Each row is a point. Before rounding, the points of a table are all equally far from one centre. They may lie mostly on one side of it. Where is the centre, to within rounding?
(in the rows, 128 means zero)

Points:
[[177 149]
 [120 159]
 [117 157]
 [142 164]
 [ 93 122]
 [186 138]
 [ 96  96]
 [104 146]
 [112 154]]
Centre: [142 115]

Points:
[[ 97 116  39 158 144 133 152 117 117]
 [100 119  87 154 130 161 147  90 165]
 [ 96 158 108 105  69 145 128 107 121]
 [120 142  72 103 124 130 147 113 141]
 [ 84 144 145 122  94 114 116 142 133]
 [122 167  62 137  97 142 127 133 131]
 [ 69 110 135 134 112 146 119  76 152]
 [107 118  89 121 146 141 102 135 151]
 [103 110 107 121  75  85 154 115 147]
 [101 102  96 174  52 114  84 135 110]
 [102 111 101  86  78 131 147  88 113]
 [153 129  86 142 125 148 145 111 159]]
Centre: [110 117 105 156 110 123 126 105 103]

Points, 24 rows:
[[117 126  90  93  99 145 111 154 112 105 176 179 116  87 127  92 106 103
   98 111]
 [136 134 109 140  83 149 131 136 148 133 165 208 106 120 126 105 103 109
  109 126]
 [109 104 113 132 101 148 105 156 155 137 143 193 134  76 152  73 114 113
  118 123]
 [124 128  97 128  91 107 105  93 153 142 161 187 141  85 115  66 116  72
  103 123]
 [118 126 129 126 107 112 170 122 139 148 160 162 139 121 153 102 124  94
   61 107]
 [ 92  90  95 139 140 131 110 138 123 129 146 187 110 103 155  96  99 121
   90 114]
 [115 123 103 150 122 135 131 144 133 130 167 199 135  96 156  90 121 115
  114 139]
 [134 126  81 149 101 134  97 144 137 124 163 192 117 113 134  98 134 121
  118 121]
 [152 102  77 114 132 129 123 158 119 122 141 171 117 132 125  78 117 141
  123 132]
 [ 82 119  82 116  80 139 115  91 143 179 139 157 135  96 154 107 129  93
  122 134]
 [122 131 116 109  81 141 139 115 164 149 156 187 161  68 123  75  93 107
  144 111]
 [118 119 123  80 107 143  94 124 133 158 161 200 120 117 117  76 106 102
  116 140]
 [121 125  87 136 123 115 125  91 112 117 150 211 131  82 145  98 157 127
  144 122]
 [123 133  86 127  63 100 126 127 157 138 159 189 144 110 123  88 120  90
   93 103]
 [123  91 111  91 108 124 135 106 161 142 140 225 128 109 115  68 115  96
   96 143]
 [136 105 124 107 106  99 129 134 165 146 166 212 148 115 148  89 131 115
  106 106]
 [117 146 116 138  99 143 140 127 177 125 158 153  97  90  87  55 120  79
  142  96]
 [105 152 124  84 130 114 120 105 150 113 170 203 111 102 157 115 109 146
  124 130]
 [103 144  79 136  93 133 136 130 121 123 152 191 136 109 169  85 106 123
  140 109]
 [109  94  73 123 113 156 133 143 163 146 177 156 103  87 119  93  84 127
  127 139]
 [137 102  92 130 102 102  94  94 147 112 181 196 133 104 158 118 116 115
  124 102]
 [119 106 106 100  71 143 120 140 172 141 154 204 124  99 129  79 131  90
  150 143]
 [137 124  89 133  90 148 132 115 164 153 186 173 136 115 145  87 118 112
  120 154]
 [126 122 128  96 113 129 115 108 149 115 148 204 153 148  98  99 103 108
  125  76]]
Centre: [105 100 124 110  96 118 139 101 140 113 143 146 113 108 120  90 126 125
 126 118]

Points (31 x 24):
[[ 95 176 141 104 112 158 131 125 147 159 139 145 117  66 148 151 153 143
  144  90 109 168 131 153]
 [113 167 142  96 102 153 113 134 148 176 149 158  98  62 138 163 150 157
  124 102 103 142 142 131]
 [104 176 154  93 116 172 145 135 147 169 144 118 100  64 138 149 152 107
  144  95 120 155 140 153]
 [ 83 160 155  93 138 164 120 115 157 166 144 152  95  96 129 159 142 134
  128 137 102 158 129 152]
 [108 150 157  91 123 164 126 121 129 190 148 134 128  80 123 150 157 119
  157 117 116 153 116 149]
 [ 91 158 154  97 143 143 112 141 154 179 165 136 105  67 138 161 141 135
  146  94 107 155 137 153]
 [ 75 151 135 100 130 183 130 130 186 163 150 138  98  82 137 119 162 147
  135  83 134 130 135 128]
 [100 157 140  84 105 179 119 137 168 184 161 152  99  70 144 147 156 152
  139  89 125 140 142 133]
 [ 76 188 125 110 127 138 123 138 130 163 160 136  97  72 128 151 183 142
  141  98 102 134 111 154]
 [106 176 157 111 108 162 137 150 144 186 155 150 117  91 140 152 157 147
  138 104 133 148 117 119]
 [103 147 132 111 128 161 112 127 144 168 174 152 122  53 131 161 173 150
  143 102 136 145 125 168]
 [114 167 135  90 138 152 122 125 157 161 163 135 109  70 142 163 148 150
  141 105 108 172 131 144]
 [100 155 138 102 103 153  99 132 139 173 157 159  74  70 156 159 154 145
  134 119 122 166 138 148]
 [ 95 159 151  89 121 162 126 101 164 174 160 139  88  96 115 148 161 126
  144 113 119 157 112 160]
 [ 85 159 149  78 136 155 100 129 170 177 146 132  95  58 142 166 150 138
  150  96 123 131 114 137]
 [ 94 188 150  96 124 137 117 123 154 189 147 139 103  81 137 148 169 144
  167 118 130 162 136 157]
 [ 91 153 135  88 106 179 125 119 161 158 150 141 109  77 166 145 196 124
  146 107 143 144 135 148]
 [107 160 172  91 110 136 121 116 136 164 149 149  98  67 132 149 154 127
  145  96 116 166 131 149]
 [ 78 181 132  94 115 172 120 134 162 180 141 145 110  77 125 167 145 143
  173 116 124 150 115 142]
 [106 154 156  89 115 164 120 111 135 182 144 150 111  76 147 147 162 147
  147 100 110 152 118 166]
 [102 172 157 101 123 172 130 119 130 167 171 121  93  54 132 167 149 149
  132 121 125 136 128 137]
 [ 86 171 158  76 122 162 127 115 147 159 164 153  97  66 140 168 166 160
  139 114 114 137 132 154]
 [ 78 146 146 105 117 173 129 119 170 145 158 131 110  69 145 169 150 153
  135 114 104 153 133 150]
 [ 81 174 139  99 114 169  99 145 154 172 157 142  91  69 150 164 142 133
  131  92 137 154 122 137]
 [ 84 150 154  95 111 164  99 108 158 158 164 117 115  53 145 152 164 141
  164 101 120 140 139 154]
 [102 181 158  88 118 165 106 132 141 171 152 150  98  76 150 179 142 156
  159 102 126 152 120 158]
 [ 82 160 146 111 130 163 108  99 151 160 171 154 114  77 127 161 166 142
  148  96 132 133 111 153]
 [106 162 157  92 121 165 121 127 138 153 179 125  93  63 126 170 153 134
  151  96 130 157 107 151]
 [ 90 155 140  90 126 168 113 108 131 164 156 156 105  73 147 172 153 145
  142  80 111 129 120 147]
 [ 84 168 152 106 138 149 118 115 150 176 168 132 115  67 127 172 157 131
  153 104 135 151 140 147]
 [101 153 137 117 116 170 132 136 138 166 159 117 111  94 142 149 172 130
  128  99 101 166 113 146]]
Centre: [106 148 132  99 118 147 114 147 140 137 136 127  98 103 126 142 150 142
 150 116 138 116 139 150]

Points, 30 rows:
[[108 148 111 149 148 138  95 130 165 106 118 133  48 151 147 139 128 115
  154 136  90 147 155 100]
 [ 81 144 135 116 168 155  90 157 121 110 151 114  70 126 124 108 106 107
  134 162  95 145 145 161]
 [ 72 172 119  85 139 142  98 162 169 103 122 118  76 162 168 113 100 104
  150 156  82 132 153 121]
 [ 83 139 141 107 184 165  91 136 154 115 112 111  98 141 142 133 135  99
  145 139  70 128 151 148]
 [ 91 130 127  78 144 150  91 184 167 134 133 131  65 126 147 111 148  74
  132 113 113 130 158 116]
 [ 66 140 102 138 148 154  88 128 170 111 120 142  73 145 143 150 129 116
  131 153  82 133 159 125]
 [ 94 139 119  69 155 160  97 151 116 120 135 101  77 173 152  87 120 112
  145 165  89 141 138 111]
 [ 95 183 135 110 167 155 107 148 148 128 124 134 102 132 127 123 107 116
  141 172  79 158 129 114]
 [ 82 148 114 103 139 171 103 156 158 142 130 106 102 132 125 143  89 109
  149 161  68 132 158 136]
 [112 123 108 122 153 155  97 126 174 107  90 127  97 153 143 111 109 124
  150 184  70 131 116  99]
 [ 62 137 120 104 154 124  78 166 135  98 127 117  64 139 144 123 100  87
  135 151  76 150 147 101]
 [ 77 145 113  97 135 174 108 157 170 104 118 123  67 143 153 129 125 119
  152 155  67 144 151 115]
 [ 98 139 132 115 118 177 105 142 142 117  90 118  74 160 142 103 113 130
  136 144  85 151 143 120]
 [ 86 128 135 135 148 152 120 145 149 111 108 128  42 154 142 113 108 118
  174 144  99 154 159 120]
 [ 72 154 131 118 156 128  92 141 166 116 102 115  74 155 149 126 100 115
  159 156  88 125 168 109]
 [ 86 144 117 103 130 145  90 159 147 112 132 124  99 163 142 141 124 124
  135 143  43 154 153 132]
 [100 134 147 110 140 148 104 166 161  89 122 121  82 115 147 125 129 104
  137 175  73 131 171 118]
 [ 86 120 143 115 159 169 109 116 174 101 116 132  87 135 145 118 108 108
  148 169  62 131 157 126]
 [ 87 148 139 104 168 143 118 172 141 106 137 123  62 138 143 128 113  94
  157 168  66 115 179 133]
 [ 67 122 144 103 147 127 108 164 203 120 116 151  82 149 111 123 114  84
  143 155  95 146 129  97]
 [ 95 149 119 133 177 150  99 160 128  93 124 125  73 150 145 145 112 111
  149 140  73 150 150 143]
 [ 94 148 109 104 125 159  89 156 171  90 134 151  69 138 111  96 144  94
  147 157  84 166 152 111]
 [ 98 157 107 125 154 163  97 155 119 103 141 138  65 138 150 154 107  92
  161 159  50 131 158 144]
 [ 75 157 120  76 136 145 120 141 106 124  98 107 100 147 147 140 132 112
  165 128  86 148 149 105]
 [ 69 146 140 130 140 160 110 180 113 118 118 109 125 168 142 116 130  68
  154 151  82 149 155 122]
 [ 82 150 149  89 137 141 101 143 151  99 128 105  69 156 152 141 110  92
  150 146 111 164 149 131]
 [ 86 154 134  94 158 137  85 128 171 124 119 158  46 136 138 120 113  91
  129 157  81 152 131 105]
 [ 77 130 109 114 154 156  93 135 131 133 118 152  62 163 122 125 103 135
  136 145  73 147 143 156]
 [ 98 171 109 106 147 137  77 138 136  96 124 141  94 119 154 104 141 112
  152 176  76 145 166 116]
 [ 73 147 106 154 155 145  48 163 145 124 131 132  87 150 140 132 127 106
  122 152  90 114 139 119]]
Centre: [101 129 115 115 126 128 116 141 136 124 138 145  97 143 138 112 124  84
 159 142  96 109 117 127]
